Every row gives one point. Examples show where two turns around zero, p and q, send a point. Write where each new point lands after one turn and then the other. Backwards means that the second turn is done in reverse. Each puzzle has new turns, and all numbers are rounded.

Turn p:
[-2.4 -1.1  0.0] => [-1.3  0.1 -2.3]
[ 0.9  1.4 -3.2] => [3.0 2.0 0.1]
[ 1.9 -4.3  2.6] => [-0.6 -5.3  0.0]
[-2.6  6.7 -5.3] => [ 2.1  8.7 -0.3]
[ 2.2 -2.6  5.9] => [-3.3 -5.4  2.6]
Turn q:
[-3.8 -0.7  0.5] => [-3.0  1.8  1.8]
[-3.0  4.3 -3.2] => [-4.0 -4.4  1.6]
[ 7.4 -5.0  0.5] => [ 8.6  2.0 -1.3]
[-0.7  1.4  2.3] => [-1.8  0.7 -2.0]
Where do these land?
p, then q: [ 2.9 -0.8 -0.1] => [ 2.1  1.9 -1.1]
p, then q: [3.7 4.0 1.2] => [-1.1  2.4 -4.9]
p, then q: [-0.7 -4.9  3.7] => [0.4 3.3 5.2]
p, then q: [-6.0  1.6 -4.8] => [-1.4 -7.7  0.9]

Turn p:
[ 0.4  0.6  3.4 10.9] => [ -0.2 -11.2   1.1  -2.0]
[ 0.8  1.5 -3.4 -4.3] => [ 1.7  5.3 -0.5 -1.4]
[ 1.5 -0.4  5.4  1.8] => [-4.6 -3.2  1.9  0.1]
[-4.4 -1.9 -0.9 -2.9] => [ 1.8  2.4 -0.3  4.8]
[ 1.6 -2.8 -2.4 -3.8] => [-0.8  4.1 -3.6  0.4]
[ 0.1  3.0 -2.2 -1.7] => [ 2.2  2.6  1.3 -1.9]
Turn q:
[-1.3  6.6  3.5  2.6] => [-3.7  2.5  3.9 -5.4]
[ 1.5 -5.2 -1.0 -4.9] => [ 3.7 -0.2 -5.6  3.1]
[4.5 0.1 3.4 3.4] => [-2.6 -4.2 -1.4 -4.1]
[-4.8 -0.3  0.7  0.7] => [-2.8  2.8  1.3  2.6]
[ 0.1 -1.2 -6.6 -1.8] => [ 5.5 -0.9  1.8  3.7]
Where do these land?
p, then q: [-1.4 -4.1  0.9  1.7] => [-0.8 -2.8  1.7  3.4]
q, then p: [-4.3 -2.7 -1.9 -0.6] => [ 1.6 -4.8  1.2 -1.6]
p, then q backwards: [-3.2  5.1 -4.1  3.7] => [ 4.5  2.9 -5.8 -1.9]
q, then p backwards: [ 6.1  3.8 -0.9 -1.2] => [ 2.0  4.3 -3.9  4.0]
p, then q backwards: [ 2.9 -2.2  5.9 -3.6] => [-5.0 -0.5  4.5  3.9]

Turn p:
[ 1.3  0.8 -1.5  2.2  6.1  4.9 -0.7  2.6] => [-4.8 -1.4  1.0 -3.9  4.7  0.1 -2.8  2.7]
[-0.7  2.0  3.1 -4.0 -1.0 -2.7  4.9 -2.2] => [ 5.3  0.2 -3.4  1.3 -4.0  0.3 -1.5  2.7]
[ 5.4  1.9 -6.3  0.2  1.1  5.6 -2.7 -4.7] => [-9.1 -0.2 -4.9  0.5  1.9  4.8  1.2 -0.2]
[-2.8 -3.8 -0.2  2.0 -1.7 -2.8  3.6  3.8] => [ 3.6 -4.2  4.4 -1.7 -2.3 -1.8  1.0 -1.5]
[-3.9 -5.8 -0.3  6.2  3.8  4.1 -3.2  0.2] => [-3.3  2.2  6.3 -7.6  2.2  1.2  0.3 -3.0]
[-5.8  0.5  1.1 -0.7 -0.8  1.6  0.6  3.8] => [ 1.1  0.2  5.8  0.9 -1.6 -0.7 -3.6  1.2]
[ 5.4  1.5 -5.0 -2.4  1.1 -4.0 -6.4 -5.7] => [-5.9  3.0 -8.4  2.3  0.1 -2.9  3.3 -3.8]
[-0.2  4.8  4.2  0.5 -4.4 -3.6  3.6  0.5] => [ 5.9  0.1  0.1  4.2 -1.6 -0.6  2.9  4.8]
[ 1.3 -1.8  4.9 -3.9 -4.1 -3.1  0.2  1.7] => [ 7.0  0.2 -0.9  3.8  0.7 -0.5 -0.8 -2.8]
Turn q:
[-2.7  6.3 -4.3 -0.8 -3.7 -4.4 -6.5  1.3] => [-0.5  5.7  4.7  4.1  1.1 -5.9 -3.6 -4.8]
[-0.6  1.1 -1.4  1.1  4.1  4.4  0.3 -3.0] => [ 0.0 -3.6 -3.9  4.0  0.7  1.6  0.6 -1.4]
[ 1.5 -2.9 -2.4 -0.2  3.5  1.0 -4.4  2.0] => [-0.5  0.5 -1.7  1.8 -6.0 -1.0  2.5 -1.9]
[-2.3  2.6  6.3 -5.4 -2.4  2.5  2.4 -0.3] => [ 2.3 -2.5  0.3 -0.1  2.7 -2.2 -4.4  7.5]
[ 5.2 -1.6  4.5  1.4  5.3  0.5  4.6 -1.6] => [ 3.9 -5.1 -1.5 -3.1 -1.9  6.8  0.6  0.8]
[-2.3  3.4 -6.9 -0.8 -5.0 -3.0 -0.1  5.6] => [-1.7  2.7  5.1 -0.9  3.0 -8.0  2.2 -4.1]
[ 1.3 -7.8  0.5  1.4  7.1 -1.4  3.6 -4.3] => [-0.3 -1.9 -8.1 -5.2 -3.1  6.2  1.1 -1.8]
[ 3.1 -2.4  2.7 -0.1 -4.6  1.3  2.0 -2.7] => [ 1.6  2.5  0.1 -1.2  2.4  3.4  2.1  4.9]
[-3.4  1.4  1.0  3.2 -4.3 -1.0 -1.9  3.1] => [-4.9  1.7  5.0  0.7  1.0 -1.3 -1.2  0.7]
Where do these land?
q, then p: [ 1.3 -1.3 -2.6  2.9  2.5  2.4 -3.0  0.7] => [ 0.5 -0.8  2.0 -0.8 -3.1  3.7  3.2  1.0]
p, then q backwards: [-2.3 -0.2 -1.1  2.0 -4.3 -3.0 -2.8  0.2] => [ 2.4  1.0 -3.7  1.4 -1.1  0.9 -3.3  3.2]
p, then q: [ 5.0  2.5  6.7 -3.3 -0.5 10.1  8.3 -4.8] => [ 0.3 -5.3  0.1  9.0 -5.6 -4.4 10.9  1.9]
q, then p: [ 3.6 -1.6  3.2 -3.3  1.8  2.8 -1.4  2.2] => [ 2.3 -4.7  1.4  3.3  2.2  1.0  1.9 -2.1]
q, then p backwards: [-2.4 -5.7 -2.9 -2.6  2.1  0.2 -4.1 -4.6] => [ 2.0  2.3 -1.0 -4.7  1.6 -2.8 -2.0 -7.0]
q, then p: [-0.2  3.9  1.3  3.9 -6.0 -5.9  3.3 -1.8] => [ 0.2  6.5 -2.7 -2.1  3.9 -0.5 -5.9  3.7]
p, then q: [-2.5  0.2  2.8 -1.8  6.5  0.7 -1.4  0.7] => [ 2.8  1.8  1.5  2.1 -3.6 -3.8 -3.9 -1.7]
q, then p: [ 0.2  4.9 -3.8  0.5 -5.3 -4.0  3.3  1.9] => [ 3.6  4.3 -5.7 -3.4  0.9 -2.7 -2.0  3.1]
p, then q: [-3.5 -2.7  1.1 -1.3  3.4  3.9 -1.5  3.0] => [ 1.2  1.4 -0.8  3.4 -4.0 -0.4 -4.9  2.2]
q, then p: [-2.0 -0.4 -3.0 -0.3  3.6 -2.5 -6.6  0.8] => [-1.1  3.6  0.4  3.3 -3.9  0.7  6.0 -0.2]
q, then p: [ 2.9  0.5 -1.7  3.2 -3.9 -4.6  5.8  1.7] => [ 3.4  2.1 -5.1 -1.7  0.1  1.7 -6.3  2.7]
